Every row gives one point. Examples show where two turns around zero, p and q, send a point. Where does a point land after both, in the order given? Backwards means that the second turn is done in reverse. Each puzzle has new turns, and all numbers are rounded.

Turn p:
-7; 1; 31 -> -6; 12; 29
45; 10; 29 -> 26; 48; 6
-23; 23; -1 -> -32; 0; -2
-20; 12; -64 -> -22; -36; -53
24; -45; -17 -> 48; -23; -6
-19; -2; 21 -> -13; -2; 25
Turn q:
-1; -34; -14 -> 19; -18; -26
35; 56; -15 -> 7; 60; 30
-14; -10; 44 -> -19; -37; 22
-20; -12; -15 -> -7; -5; -26
Where do these land?
q, then p: 36; 43; 16 -> -18; 48; 28
q, then p: -22; -63; -11 -> 43; -45; -27
q, then p backwards: -5; 1; -19 -> 12; 12; -9
p, then q: -8; 18; 14 -> -24; 1; 3

Turn p:
-5; 43; -43; -20 -> 0; 2; -49; -42
-10; -61; 3; 8 -> 33; -25; 23; 41
23; 23; 4; 23 -> -9; 39; 1; -5
-19; 21; -36; -5 -> 4; -6; -44; -12
17; -8; 11; -3 -> 4; 5; 21; -4
-23; 32; 35; 4 -> -53; 0; -2; 5
16; -51; 27; -7 -> 20; -16; 51; 18
Turn q:
6; -12; 26; -25 -> -23; -4; 1; -30
19; -37; 35; 9 -> -46; -26; 16; -1
-15; 15; -14; 45 -> 11; 16; 3; 48
33; -18; -10; -22 -> 8; -36; 9; -24
-9; 17; -3; 20 -> 7; 18; 4; 20
-8; 29; 31; 14 -> -15; 38; 19; 5
-26; 6; -65; -41 -> 59; -5; -53; -18
Where do these land?
q, then p: -5; 32; -24; 11 -> -2; 38; 9; -14
q, then p: -6; 37; 15; -24 -> -25; 0; -2; -40
p, then q: 18; -97; 3; -19 -> -61; -46; 65; 0
p, then q: -22; 1; -32; 9 -> 28; -23; -1; 15
q, then p: -27; 3; 14; 13 -> -12; 9; -29; 5
q, then p: 11; 15; 10; -3 -> -17; -2; 10; -8
q, then p backwards: 32; 8; 15; 14 -> 14; -17; 31; -9

Turn p:
-1; 34; 22; -27; 43; -30 -> -2; 27; -39; 39; 31; -20
17; -1; -8; -17; -16; 38 -> -15; 19; 10; -19; -10; 35
14; 56; 34; 11; 11; -69 -> 32; 31; -42; 44; -15; -60
-17; 3; -41; 36; -1; -2 -> -11; -48; -7; 2; -28; -2
31; -47; -2; -5; -3; 14 -> 24; -3; 7; -42; 16; 27
-22; 1; 14; 22; 9; 22 -> 1; -15; 25; 28; 0; 12
-21; -46; -19; -20; -42; 28 -> -29; -12; 46; -52; 6; 9
Turn q:
-15; -37; -32; -27; 9; -12 -> -46; -12; 14; -28; -16; 9
10; -24; 26; 34; 0; 26 -> 37; -19; 18; 21; -23; 12
21; 53; 8; 23; 18; 3 -> 35; 1; -27; 13; 46; 3
14; 4; -9; -33; -20; -19 -> -17; 8; -10; -23; -1; -34
-18; 30; 42; -4; 7; -52 -> -12; 25; 24; 34; 46; -34
-80; 14; 0; -14; 8; 8 -> -36; 58; 14; 18; 3; 42
48; -26; -26; -1; -61; -10 -> -3; -33; -36; -13; -49; -50
27; -6; -5; 47; 37; 35 -> 43; -43; -4; 4; 8; 42
-8; -8; -3; -25; 2; 19 -> -2; 16; 8; -24; -12; 10
Where do these land?
q, then p backwards: 24; 29; -41; -1; -18; 26 -> 45; 3; -34; -8; 18; -24
p, then q backwards: -46; 10; -42; -23; -28; 30 -> -33; -44; -35; -23; 5; -37
q, then p: 14; -23; 46; 5; 37; 29 -> 46; 45; 10; -2; 12; 26
q, then p backwards: 1; -13; 17; 36; 61; 0 -> -20; -42; 18; 26; 31; 38
q, then p: 22; -32; -5; -8; -17; -21 -> 5; -3; 14; -24; 15; -36
q, then p: -30; 28; 8; 31; -31; -37 -> 10; -50; -8; 32; -32; -18
q, then p: 15; 1; 18; -40; -4; -26 -> 1; 18; -19; 12; 23; -39

Turn p:
6; -22; 1; 22; -6; 59; 18; 27 -> 31; -36; 27; -18; -13; 19; -37; 19
-16; 17; 24; 24; -41; -30; -1; -38 -> -51; 16; 13; 18; -35; -32; 1; -11
21; 11; -29; 4; 28; -58; 26; -21 -> -1; 8; -17; 27; -11; 9; 74; -3
3; 8; 59; -44; -45; -20; 15; 7 -> -19; 7; 35; -36; 19; -64; 7; -29
-22; -16; 27; -7; -33; -62; -11; 20 -> -30; 9; -17; -13; 4; -68; 16; 23
15; -12; 18; 17; 44; 47; -26; 29 -> 32; -29; 9; 25; 41; 22; -40; 19
-36; 13; 3; 8; -5; 38; 3; 13 -> -9; 12; 21; -20; 0; 22; -35; 20
-25; -18; 0; 4; 38; 37; 0; 0 -> -8; -23; -1; -6; 23; 44; -21; 16
31; 29; -48; -21; 6; -46; -1; -10 -> 25; 40; -31; 14; -11; 1; 53; -23
29; 28; -43; -10; 3; -35; -8; -14 -> 22; 36; -27; 21; -15; 3; 37; -22
-7; -39; -12; 4; 10; 68; -13; -12 -> 8; -41; -12; -13; -2; 43; -53; -8
Turn q:
17; -23; -12; -7; 36; 18; -37; -18 -> 52; -30; -25; -4; -7; 7; -6; 0
29; 0; -27; 33; -25; -38; 40; -8 -> -12; 32; 12; 65; -4; -23; 15; 8
4; 4; 60; 21; 18; 10; -12; 87 -> -16; -53; 73; -23; 54; 5; -19; -8
23; 96; 46; 5; -15; 16; 22; -5 -> -16; 68; 31; -12; 50; 55; -29; 24
-5; -14; -13; -13; -22; 16; -1; 15 -> -11; -11; -7; -14; 2; -12; 27; 14
11; -30; -12; 7; -20; -19; -36; -8 -> 16; -21; 8; 12; -41; -9; 11; 23
-17; 68; -32; -12; 18; 2; -11; -23 -> 20; 58; -24; -30; 6; -13; -39; 12
-56; -35; -16; -7; -26; -19; -11; -23 -> -32; -11; -26; -12; -62; -21; 4; -5
-53; -41; -1; -6; 33; 13; 30; -22 -> -25; -25; -52; -2; -11; -5; -8; -54
21; 9; 6; -28; 7; -17; 3; 3 -> 21; 19; 18; -7; 1; 6; 16; -15
26; -35; 1; 7; -3; 18; 12; 2 -> 4; -27; -8; 25; 12; 9; 27; 1
Where do these land?
q, then p: 49; 6; 30; 27; 39; 10; -30; -25 -> 46; -36; 4; 39; 6; 3; -45; -12
p, then q: -21; 33; -37; -30; 4; 24; -22; 13 -> 35; 30; -14; -33; 29; 8; -9; 25
q, then p backwards: -44; -41; -17; 17; -21; -22; 19; 57 -> 0; -29; 64; 5; -34; -40; 15; -27
q, then p backwards: -9; -9; 48; 34; 6; -47; -7; -23 -> 7; 18; 7; 43; -15; 46; 1; -42
p, then q: 0; 25; 16; -16; 2; 28; 43; 5 -> -4; -3; 5; -19; 11; 53; 6; -21
q, then p: -9; 13; -38; -32; -8; 42; -10; 12 -> 30; 17; -16; -29; 19; 12; 45; 0
q, then p backwards: -12; 3; -23; -21; 19; 11; 47; -32 -> 4; 10; -27; -34; 3; -27; -38; -25
p, then q: 22; 8; -40; -38; 1; -34; -26; 17 -> 32; 54; -11; 26; 19; -23; 7; 3
q, then p backwards: 33; 20; 6; 38; -21; 19; -19; -15 -> -18; 7; -6; 41; 34; 13; -9; 29
q, then p backwards: -11; -57; 55; 21; -21; -32; 6; -8 -> 10; -10; 13; 44; 2; 15; 36; -68
